Each point is reached from the start by the listed moves, each made once or not at all, plus a little noise. Is the number of moves made odd or even? Then give how often each move was made.
In the rows, 128 means zero.

Moves:
(1): [175 128 164 156 130]
(2): [132 161 142  98 141]
Start: [120  88 130 152 136]
Points:
[169  89 163 181 136] => odd (1, 0)
[170 121 180 152 149] => even (1, 1)
[127 122 144 123 150] => odd (0, 1)

Moves:
(1): [164 116 125 132 126 117 120 111]
(2): [141 158 127 113 120 106 127 111]
(3): [125 143 152 139 126 131 155 137]
(4): [136 150 126 155 106 131 121 159]
(5): [147 155 125 131 162 137 137 150]
(6): [135 138 121 120 115 170 126 109]
Start: [148 134 126 126 126 141 114 157]
Points:
[154 170 153 161 102 146 137 196] => even (0, 0, 1, 1, 0, 0)
[173 212 138 141  81 168 130 160] => even (0, 1, 1, 1, 0, 1)
[212 170 118 162 142 145 109 196] => odd (1, 0, 0, 1, 1, 0)
[164 198 145 153  96 126 134 175] => odd (0, 1, 1, 1, 0, 0)
[164 186 139 112 101 163 133 127] => odd (0, 1, 1, 0, 0, 1)

Moves:
(1): [161 122 146 121  81 131 133 104 125 129]
(2): [116 170 100 132 105 129 131 127 121 133]
(3): [121 152 167 128 137 117 104 116 109 155]
(4): [136 137 132 175 126 119 130 133 132 127]
(5): [157 121 109 133 157 158 104 101 129 129]
(6): [124 112 130 135 118 146 124 137 120 153]
(7): [125 133 144 125 139 150 156 124 131 125]
(8): [158 140 113 116 139 119 143 158 130 141]
(9): [131 142 142 123 120 143 106 145 159 122]
Start: [126 127  62 146 122 110 139 113 124 139]
Points:
[139 204  80 187 118 122 161 139  99 202] => even (0, 1, 1, 1, 0, 1, 1, 1, 0)
[173 197  75 128  70  98 138 105  99 187] => even (1, 1, 1, 0, 0, 0, 0, 1, 0)
[190 109  69 197  91 151 120  75 116 166] => even (1, 0, 0, 1, 1, 1, 0, 0, 0)
[136 205  59 136 117  93 133 127  97 186] => odd (0, 1, 1, 0, 0, 0, 0, 1, 0)
